Each row of a before or after table is a point. One or more steps were done to the points. Then noise was added and the rows were shuffled. The steps act on how far a point lies along the listed directions, d1 being the first. Name the steps. A step turns or swaps two directions, mirrors them in a line or flattens them onto one, adds a multiple of one to another, or multiplies one. Angles are multiples of 10 degrees, from the lower direction toward the higher: turns from -170 to 170, lines from 10 to 170 but not 90. Use the fewest steps. Two steps may share a direction if one is a turn and the other turns, adds or multiplies; they go together, in the order done. Otherwise the lowest direction goes first.
In the rows, zero is written as 100.

Directions:
(1):  58 139
(2): 139 142
Before:
0:  88  84
1:  73  58
2: 153 106
3: 129  18
4:  94 100
5:  56  81
6: 161  84
7: 172  51
8: 150  85
9:  75  59
10: 157  70
After (11 x 2):
0: 137 136
1: 110 163
2:  60  74
3:  50 105
4:  49 173
5:  49 101
6: 116 151
7:  93  94
8: 103 184
9: 123 155
10:  80  98
Steps: mirror d1 and d2 in the line at 110 degrees

Directions:
(1): 42 44 92 92
(2): 110  75 171 129
(3):  44 153 121 112
(4):  99  95  68 175
Before:
0: 106  66 103 104
1: 125  97  86  82
2:  94  70  80 104
3:  86  73  87  98
4:  90 118  58  82
5: 120  85 119  40
6:  97  75  99 137
7: 135  96  87  72
8: 112 129  88  95
9:  82  67 106  86
10: 112  80 104  96
11: 128 132  85  79
12:  91  96 102 106
13: 138  79  35  84
After (14 x 4):
0: 146  12 192 140
1: 118  82 131 130
2: 133 152 122 132
3: 119  87 137 133
4: 100  93 140  80
5:  98 100  94  89
6: 125  58 103 130
7: 144  55 110 146
8:  70 135 117  91
9: 113 102 127  79
10: 180  14 145 109
11:  47 116  95  70
12: 103 138 115  74
13:  86 126 107 101
Steps: turn d1 and d4 by -110 degrees; multiply d2 by 2.5; turn d2 and d3 by 130 degrees

Directions:
(1):  95 140  45 157 144  88
(2):  93  48 122 159  82  46
(3):  40  54  94  75 159 102
(4): 140  81  51  54 104  42
(5):  46 153 118  78  81  46
(6): 141 118 161  97 161  77
Before:
0:  64  50 101 108  60 117
1:  72 117  95 131  75  70
2:  47  79 137  99 105 114
3:  77  78  82  86 135  65
4:  46 115 122 130 114  83
5: 107  62 119  85 128 129
6:  92 134 123  97  94  56
7:  93 112 131  90  47  55
8:  75 145  67   5 118 104
9:  26 122 132  62 114 113
After:
0:  89  85 115  87  20  93
1:  39 127  91 115 116  59
2:  72  78  42 117 133  95
3:  62 109  35  60 103 142
4: 108  80 111  85 150  94
5:  48 102 120  91 122  78
6:  22 125  95  76 115  87
7:  72 108  96 126  72  92
8:  80 101  76  86  54  73
9:  70  76 147 127 100 124
Steps: add 0.7 times d3 to d1; multiply d2 by 0.7; turn d4 and d6 by -70 degrees; turn d5 and d6 by -50 degrees

Directions:
(1):  79  80  66  31 119 116  44  70  42
(2): 114  84 129  48 156 102 153  44 143
(3): 138  67  83  34  35 116 125 147 120
(4): 124 104 102  89 136  43 150 142  27
(5):  85 166  28  90  68  76 140  57 104
Before (8 x 9):
0: 117 132  78 100  95  79 154  70 133
1:  79 121  76  99 143 112  47   5 121
2:  87 106  84 148  44 148  27 104 113
3:  65 130  39  69 105 106 101  38  77
4:  93 113  72 144  66  94  41 164  66
5:  93  83 101  61 124 109  67  91 126
6:  74 102  81 118 108  85  80  59 105
7: 111  92  90 134  87 102  46 145  59
After, 8 rows:
0:  82 122  98 192  73 133  40  95 108
1: 113 121  77  68 113  85 157  43 135
2: 104 113  81 165  60  91  59 175  89
3:  67 122  43  54 121 105 108  35  62
4: 115  94  98 157  72 101  53 165  74
5:  85  87  99  73 121 104  48  94 108
6:  81 127  79 105 166  84  58  19  70
7:  78 103  85 115 120  70  94  63  86
Steps: add 0.5 times d5 to d2; turn d1 and d2 by -20 degrees; turn d3 and d4 by -40 degrees

Directions:
(1):  15 141  77 109  86 181 126 125 113  60  90 120
(2): 188 123  80  77  84 185 104  71 113  86 131  69
(3): 111  93  28 173  44  88  87 111  27  89 108  86
Before (8 x 12):
0:  26  86 148  88 126  37 108 129 114 113  62 122
1:  91  98 113  89 102 108  96 104 111 115  87 104
2:  58  78 113 118 109  37  84 105  96 137  74 111
3: 124  84  96 108  86  92  93 102  79 100 114  98
4:  86  81  85 101  91  81  91 117  85  86 101 106
5: 125  57 139  71 120  18  88  87 102 135  91  96
6:  97 105 111  85 108 114 108 100 114  90  99  94
7:  90  85  77 130  80  92 116 118  72  90  90 102
After, 8 rows:
0:  91  97 117  91 105 108  97 103 115 116  89 104
1:  91 105 117  80 111 117 107 100 116  88 100  95
2:  97  76  80 106  90  74  89 117  80  85 104 101
3: 123  87  86 110  81  94  94 104  71  98 110  99
4:  62  72 167  76 135   7  99 121 115 129  62 114
5:  96  80  71 140  75  86 113 118  59  91  91  97
6:  85  65 116 115 114  12  75  98  91 148  77 104
7: 137  44 150  62 126   4  87  81 105 141  89  94
Steps: add 0.5 times d2 to d1; multiply d3 by 1.3

Directions:
(1): 157  62 117  97 126  50 101  96  46  45 112  74  23  91 115  92  56  19
(2): 141  71  78 172  88 101 160  68  78 100 148 189 103  44  49  99 110 114
(3): 107  98 142  96 147  74  49 111 184  66 137 193  93 116 148  94 133  84
Before, 9 rows:
0: 123  83 121  99 102  70  82 118  90  80  96  68  84 101 106 100  96  76
1:  34 142  89  47  78 114  66 125 114 129  48  21 140 143 117  98 107 133
2:  91  94 106 101 100  98 103  90 118 106 106 121 111 113  96 105 130 113
3:  60 108  96  70  73 110  92 112  92 106  73  53 111 134 116 102  93 113
4:  79  93 101  78  96 101  94  99 110 108  82  76  97 114 107 106  89 109
5:  62 117 114  85 104 116  73 115 166 109  90 130 152 120 122 104 148 131
6: 115  75 101 134 105  79 100  75  96  77 123 144  86 103 111  84 109  77
7:  91 107  92  96  95 114 108  89 107  97 113 142 123  88  83  98 119 139
8:  97 101 126  66 127  73  56 127 101  77  93  63  77 116 138  98  82  59
After, 9 rows:
0: 101  91 106 131 106 106 106  94 152  94 128 195 140  84  97 101 151 124
1:  50 130  60 118  54 137 126  96 108 153  83 108 174  91  58 101 130 180
2:  58 108  79 101  57 125 119  99  92 124  86  91 135 113  88 105 108 143
3:  75  94  93  95  88 111 106  92 113 118  89  97 113 104  94 107  97 129
4: 121  88  98 103 105  91 115  84  84  74 124 144  92  77  85  94 103 108
5:  58 128 117  66 112 106  51 133 142 114  85  85 131 125 131 101 113 114
6:  95 102 119  85  96  88  69 125 113 100  82  59 112 116 112 103 110 102
7: 107  84 110 110 105  87 108  87 109  94 115 131  97 107  95 103 125  99
8: 107  83 116 106 117  69  72  88 104  67 109 112  74 125 138  82 101  59
Steps: turn d1 and d2 by -70 degrees; multiply d3 by 1.3

Directions:
(1):  48  38  47 123 174  95  86  77  39  90  70  69 111 142  78  83  63  45 135 153
(2):  45  97 173  54  63  80 114  94 136  81 115  62 151 163  67  73  34 145  78 142
Before:
0:  33  37 106 109 128 108  97  74  89  88  86  76 118 140  73  97  66  82 107 154
1:  56 120 192  60  40  72 111 102 153  80 137  78 138 119  82  95  52 154  77 111
2:  24  35  77 101 179  78  75  61  47  82  62  74 136 183  59  71  26  74 136 184
3:  70  70  99 101 114  90  97 106  91  90  95  87 106 108  98 106  92  85 103 110
4: 103  95  45 120 116 104  96  85  91 125  86 123  78  72 124 110 117  81  99  89
5:  26  74 140  73  94  75  98  86 113  81 104  53 167 195  59  79  28 138 107 176
6: 104 119 107 116 102  98  89 101  86 115  89 110  94  92 110 124 111 103 116 105
7:  36  70 161  65  78  85  96  86 108  76 105  51 135 161  64  82  15 130  86 155
8:  69  99 139  81 102 106  97 100 108  74  99  67 116 143  68  67  37 144  96 134
After:
0:  89  78  98 106 102  94  96 115  98  95  96  96  96  86 112 113 105  90  99 102
1:  75 133 187  59  24  80 111 111 156  87 149  89 124 100  94 108  70 158  80  90
2:  97 122 132  83  58  92  98 111 129 104 118 105 124 125  95 102  98 153  93 112
3:  84  84  49 119 118 103  94  80  81 126  87 114  88  89 115 106 100  76  99 100
4: 107  94  73 113 140  95  81  89  78 106  77 133  91  95 107 109 109  86 120 106
5:  87  69 105 113 100 116 101  90 110 100 100 105  88  91  93 120 113  88  95 103
6:  93 107 155  67  45 102  99 103 120  92 117  96 106  99  96 105  70 137  75 102
7: 109 117 137  87  87 116 103 109 120  81 109  93  92 104  92  79  75 148  91 101
8:  95 117 111 117 107  95  93  97  87 114  86 104  96 105 104 121  95 100 112 113
Steps: flatten d1 and d2 onto the line at 130 degrees

Directions:
(1): 137 117  91 141 129 134  50 123 149 120  74 113  61 110 102 133  82 132 157  98 138  48  70  72 131 134 149 186  95   5  91 137
(2):  86  24 135  62  69 146 126 118 114 151  60 119  73  66  61 109  77 100  41  99 158  92  92 132 162  75 191  84 149 122  63  70
(3):  43 119  72  46 187  92 102 136  27 166 123  77 109  96  39  66 152  86 109 126  95 117  68  84  61 113 123 130 110  50  52  53
Before:
0: 106 119 103 107  99  90 109 108 101  81 108  92 115 117 116  85 103 110  98  97  79  97 111  88  84  92  71 103  96  98 112 106
1:  88  79 118  71  98 124 110 112 100 145  82  95  97  80  77 105 101 120  80  98 143  99  94 115 137  89 147 118 128  79  67  78
2: 118  79 114 111  72 139 111 116 118 118  79 104  79  93  99  96  85 112  84 118 131  82  72 106 122  96 128 108  99 102  93  90
3: 103  68 118  97  92 164  83 137 131 164  49 133  54  69  63 123  72 115 102 105 167  48  63 107 165 122 189 154 136  30  67 119
4: 114  87 139 123  42  94 112  82 143  50 102 119  95 105 141 129  84 110  87  91 109  95 127 116 116  76  51  70 104 148 125 133
5: 138 133  73 131 112 106  83  83 118  65 108  96  82 134 128 121 106 116 129  82  89  88 103  82  98  97  76 114  78  78 118 121
6:  93  94 109 117  74 112  88 106 122 102 105 102 100 104 121 112  72 107  81 101 117  93  91 105 118 102  94  87 105 115 110 101
7:  94  71 105 103 119 148  72 134 127 140  80 123  71 118  73  99  89 118 114 111 167  69  75 106 119 109 152 153 109  31  71 107
8: 150 117  96 152  63  93  84  81 129  57 103 113 102  98 141 106  96 122 136  78  82  86 111 107 102 113  61 103  70 101 140 144
After (9 x 32):
0:  52  71 109  43 131 142 106 149  62 193  75 116  75  67  24  86 115  93  82 124 149  86  56 112 125 113 180 134 145  43  44  71
1:  89  98 103 123  88 116  81 113 125 115 100 102  94 104 112 115  74 113  96 103 120  86  77  96 119 108 105 103 107  94 102 104
2: 124 145  64 115 137 104  82  96  96  89 112  92  84 133 107 113 123 117 133  91  89  90  92  75  84 101  84 126  82  55 103 104
3:  54  71  99  63 141 126  96 138  72 164 102 107  92 109  43  66 121  98  90 122 145 102  74 111  86 101 139 132 118  56  52  65
4:  78  73 117  63  93 116 120 107  89 142  89  87 105  78  76  98 103 112  70  96 137 110  98 122 126  80 138 100 133  98  68  69
5: 129  99 131 139  74 116  79 100 162  71  89 124  72 108 134 142  80 129 126  89 133  66 101  92 129  98  85 129 103  80 113 148
6: 139 129  87 149 109 103  67 103 115  89 103 105  87 101 119 107 108 128 156  82  92  74  91  93  95 131  85 146  68  51 120 141
7: 113 118 103 117  95  94 105 114 108  82 106  95 110 116 117  91 103 112 102  98  85  96 108  86  86  91  73 112  94  91 112 109
8: 109  79 106 106  87 140 112 119 103 136  82  99  78  92  83  87  93 110  88 121 129  86  66 105 113  98 133 112  94  89  81  79
Steps: turn d1 and d3 by 60 degrees
